Every row gives one point. A path goes straight from each point to the next, and from the last back to the first. The post is the endless flat space through its rows: a point in 2 columns, a line in 3, a plane in 4, and so on, so that a path can go around it. Count how often the path circles the post. Going back the other way cancels.

Post, one row:
[[-0.15 -0.03]]
Path (13 x 2):
[[-0.31  0.37]
 [-0.39 -0.11]
 [-0.14 -0.41]
 [ 0.25 -0.47]
 [ 0.17  0.15]
 [ 0.22 -0.44]
 [ 0.29 -0.15]
 [ 0.31  0.28]
 [-0.16  0.44]
 [-0.55 -0.02]
 [-0.54  0.23]
 [-0.12  0.56]
 [ 0.24  0.46]]
Times around: 1

Post (3 x 4):
[[-0.07 -0.09  0.81 -0.34]
 [-0.03  0.14  0.03  0.61]
 [ 0.04  0.20 -0.30  0.37]]
Path (13 x 4):
[[-0.12  0.27  0.03 -0.11]
 [-0.32  0.03  0.01  0.24]
 [-0.36 -0.42 -0.03  0.50]
 [ 0.18 -0.34  0.54  0.54]
 [ 0.62  0.34  0.23  0.30]
 [ 0.00  0.56  0.21  0.00]
 [-0.27  0.22  0.12  0.32]
 [-0.32 -0.01  0.05  0.24]
 [-0.19 -0.57  0.41  0.01]
 [ 0.41 -0.14  0.38 -0.05]
 [ 0.24  0.24  0.24  0.15]
 [-0.09  0.37  0.60  0.01]
 [ 0.22  0.68  0.45 -0.10]]
Times around: 2

Post, 7 rows:
[[ 0.17  0.00 -0.57  0.00  0.58  0.45  0.24 -0.29]
 [ 0.35  0.02  0.63 -0.25 -0.50  0.23 -0.35  0.63]
 [-0.01  0.24 -0.60 -0.19 -0.10 -0.09 -0.04 -0.30]
 [ 0.18  0.15 -0.18  0.06  0.06  0.01 -0.04  0.55]
 [ 0.41 -0.06 -0.29 -0.16  0.51 -0.13 -0.04 -0.05]
 [ 0.10  0.07  0.42 -0.05  0.05 -0.04  0.19  0.13]
 [ 0.46 -0.20  0.77  0.48 -0.47  0.10 -0.23  0.53]]
Path (15 x 8):
[[ 0.21 -0.03 -0.43 -0.56  0.09  0.01  0.25  0.53]
 [-0.02 -0.25  0.02  0.37  0.26  0.20  0.37  0.64]
 [-0.14  0.27 -0.31  0.26 -0.35 -0.53 -0.14  0.16]
 [-0.18  0.68  0.09  0.03 -0.35  0.18 -0.16  0.14]
 [ 0.60  0.33 -0.22  0.56 -0.49  0.49 -0.20  0.24]
 [ 0.29  0.27 -0.05 -0.08 -0.13 -0.21 -0.11  0.47]
 [ 0.33  0.25  0.43  0.07  0.34  0.40  0.05 -0.11]
 [ 0.12 -0.10  0.38  0.33 -0.15  0.26 -0.44  0.33]
 [ 0.08 -0.04  0.06 -0.06  0.07  0.30 -0.19  0.86]
 [-0.02  0.00 -0.54 -0.26 -0.06  0.77  0.08  0.57]
 [ 0.35  0.15 -0.35 -0.48 -0.14  0.17  0.12  0.54]
 [ 0.57  0.08  0.46  0.22  0.47  0.31  0.16 -0.03]
 [ 0.19  0.24 -0.18  0.12 -0.09 -0.37 -0.37  0.33]
 [ 0.26  0.03  0.22 -0.59 -0.04 -0.07 -0.59  0.27]
 [ 0.40 -0.37 -0.41 -0.24  0.12  0.43 -0.27  0.02]]
Times around: 1

Post, 8 rows:
[[ 0.06  0.31  0.92 -0.56 -0.31  0.05  0.33 -0.34  0.21]
 [ 0.20  0.55 -0.19 -0.26  0.45  0.12 -0.07  0.79 -0.40]
 [ 0.08  0.15 -0.58 -0.44 -0.03  0.10 -0.60 -0.14  0.05]
 [-0.17  0.08 -0.64  0.89  0.24 -0.36 -0.03  0.03  0.11]
 [-0.17  0.08 -0.52 -0.37  0.71  0.18  0.09 -0.45  0.31]
 [ 0.09  0.17 -0.07 -0.14  0.24 -0.32 -0.45 -0.08 -0.23]
 [-0.37 -0.16 -0.12  0.07 -0.49 -0.72  0.50 -0.02 -0.24]
 [-0.15  0.24 -0.40  0.07  0.04 -0.05 -0.07 -0.40 -0.18]]
Path, 16 rows:
[[ 0.26  0.51 -0.06 -0.54  0.47 -0.02  0.05  0.04 -0.04]
 [ 0.34  0.23 -0.42 -0.07  0.20  0.37 -0.13 -0.42  0.12]
 [-0.40 -0.53 -0.71 -0.28  0.08  0.22 -0.29 -0.05  0.08]
 [-0.18  0.42  0.04 -0.28  0.07  0.19  0.02  0.06  0.03]
 [ 0.08  0.67 -0.26  0.24  0.38  0.12 -0.53 -0.15  0.24]
 [ 0.06  0.41 -0.40 -0.38  0.08 -0.01 -0.35  0.46  0.22]
 [-0.23  0.49 -0.47 -0.50 -0.36 -0.48 -0.09 -0.38 -0.25]
 [ 0.07  0.25 -0.50 -0.33  0.05  0.08  0.26 -0.36  0.19]
 [ 0.26  0.03 -0.28  0.10 -0.45  0.01  0.16  0.25  0.04]
 [-0.16 -0.20  0.01 -0.07 -0.15  0.31 -0.08  0.30  0.24]
 [-0.35  0.20 -0.46 -0.06  0.18 -0.32  0.06  0.56 -0.33]
 [-0.29  0.45 -0.14 -0.31  0.21 -0.24 -0.54 -0.50 -0.25]
 [-0.48 -0.08 -0.46 -0.14  0.35  0.15  0.05 -0.23 -0.08]
 [-0.32 -0.51 -0.24 -0.28  0.64 -0.20 -0.01 -0.33  0.14]
 [-0.31  0.22 -0.14 -0.17  0.19 -0.20 -0.64  0.25 -0.29]
 [-0.43  0.48 -0.66  0.14 -0.11 -0.54  0.03  0.09  0.08]]
Times around: 2
